Rows are points. The points of each table are mixes of a few directions, plus a little noise. Count the directions of each table, and those that both share. Where both have some left over, give the other angles between the two spaces (their principal angles), to ten degrees, smallest first.

First:
[[-15   4]
 [ 57 -15]
 [-55  15]
 [ 17  -4]
 [ -4   1]]
Second, 7 rows:
[[ 60  28]
 [ -2  -1]
 [-17  -8]
 [ -4  -2]
 [-18  -8]
 [ 35  16]
 [-54 -25]]
Directions: first 1, second 1, shared 0; angles 40

First:
[[-24   2 -18  53 -50  25]
 [-12  12  -3  39   4  23]
 [ 23  17  27 -25  60  -1]
 [  1  -7  -2 -11  -3  -9]
 [  1  17  10  19  12  19]
 [  6  -2   4 -16  12  -8]
 [-27 -39 -41   0  17 -29]
 [ 20   3  17 -35 -36  -9]
 [ 11  -3   7 -25 -15 -11]]
Second, 7 rows:
[[ -5 -21 -24   0  -9  21]
 [ -3   2  37 -10  34 -34]
 [ -5  30  15   8   1  -2]
 [-32 -13 -25   8  -4  41]
 [ 33  14   1  -1 -18 -19]
 [ 44  28  16  -1 -16 -36]
 [-31 -39 -21  -4  13  29]]
Directions: first 3, second 3, shared 0; angles 30, 50, 50

First, 11 rows:
[[  5  23  11   8  14   9   6  25  29   6  -3  11]
 [-40  12  -7   7  -9   4  13   5 -14  11  14   9]
 [ 26 -10   9  -6  -8  -9  -4   0   7  -7  -8   2]
 [  0  -1  -1  -5  -9  -5  -2  -4  -6  -5   8   3]
 [ -3  -6 -10  -3   7   2  -8 -14 -10  -3   2 -11]
 [  3   0   8   9   4   3   7  12  10   9 -15   1]
 [ 32 -27   6  -4  -2  -9  -8 -10   0  -5 -22 -12]
 [ -7 -14   2  -5 -31 -13   7  -6 -20  -2   5   8]
 [ 16 -11  -2   0  14   2  -9  -8   3  -2 -13 -14]
 [-60  29 -15   6  -4  11  14   6 -16  11  32  13]
 [ 27   5  -2  -7  25   5 -17  -6  17 -12  -1 -10]]
Second, 11 rows:
[[ 22 -12  18   4 -13  -8   8  13  11   4 -22   6]
 [ -9   5  -7  -1   5   4  -3  -5  -5  -2   9  -2]
 [ 40 -22  31   7 -22 -15  14  22  20   7 -39  10]
 [ -4   2  -3  -1   2   1  -2  -2  -2  -1   4  -1]
 [-34  19 -27  -6  19  12 -12 -20 -17  -6  33  -9]
 [-16   9 -13  -3   9   6  -6  -9  -8  -3  16  -4]
 [ 19 -11  15   3 -11  -7   7  11  10   3 -19   5]
 [ -7   4  -6  -1   4   3  -3  -4  -4  -1   7  -2]
 [-23  13 -18  -4  13   8  -8 -13 -12  -4  22  -6]
 [ 29 -16  23   5 -16 -11  10  17  15   5 -28   7]
 [-16   9 -13  -3   9   6  -6  -9  -8  -3  15  -4]]
Directions: first 4, second 1, shared 1

First, 11 rows:
[[ -4 -15  30  15   2   5 -13  33  10  11 -55  -7  23   8   0 -15   9  13
   16  14]
 [  9  24 -21   4 -10 -22   8 -20   4  -9  39  -5 -29 -23  12  10  10 -19
    8   4]
 [ -2  -3   5   1   5  16   6  11  -3  13   3   5  -5  37   6 -17  -2   4
  -13 -17]
 [ -7  -6   7  19  10 -11  21   9  -3 -13 -17  -8   6  11  -1 -21 -14   4
   18  10]
 [ -9 -10 -28 -20   4   6 -17 -21   1   5  -8   5   6  -5 -26  15 -19  19
  -17   1]
 [ 19   9  25  -1   0   1  22 -11  -2 -19  24   6   0 -16  11 -14   3  -2
   10   0]
 [  2   0 -12   3   3  14  -8  -2  20  27 -13   2 -16  38  -3 -30  -4  28
   -9  -5]
 [ -2   4  -6   5  -1 -10   5   0  -3  -5   7  -4  -6  -4   4   4   1 -10
    5   2]
 [  2  14 -17  -8 -13  -3 -15  -3  -2  10  27   0 -18 -10  11  28  20 -24
  -13 -11]
 [ -2  -9   7  -8   9   3  17  -8 -16 -20   8   6  15  -6  -9   2 -18   1
   -2  -3]
 [ -5  -8  10 -11  -8   1 -26  13  -7   0 -17  -1  22 -30  -4  37  15 -14
   -3   4]]
Second:
[[-24   1 -41   0  -6 -25 -10  -4 -14  -6   8 -10  -7 -18  -9  47  -2 -27
   -2   3]
 [  9  -1  17   0   1  11   7  -2   7   2  -2   6   3   9   3 -20   1  15
    3  -1]
 [ 28   7  43   2  16  24  -8  27   8  13 -19  -1   6  11  17 -50   4   6
  -11   0]
 [-32  -4 -51  -1 -14 -31  -1 -20 -14 -12  17  -5  -7 -18 -16  60  -3 -20
    6   2]
 [ -2   3  -5   1   3  -4  -9  10  -4   2  -4  -6  -1  -6   2   6   0 -13
   -6   1]
 [  4  -2   8  -1  -2   5   8  -6   5  -1   2   5   2   6  -1  -9   0  12
    5  -2]
 [ 11   5  15   1   8   8  -8  16   1   6 -10  -4   2   1   8 -18   2  -4
   -8   0]
 [ -9  -7  -9  -2 -11  -4  16 -24   3  -8  12   9   0   4 -10  12  -2  16
   13  -2]
 [-10   1 -17   0  -1 -11  -7   2  -7  -2   2  -6  -3  -9  -2  20  -1 -14
   -3   2]
 [ 24  -1  42   0   5  26  12   1  15   6  -7  11   7  19   8 -48   2  30
    4  -3]]
Directions: first 6, second 2, shared 1; angles 50
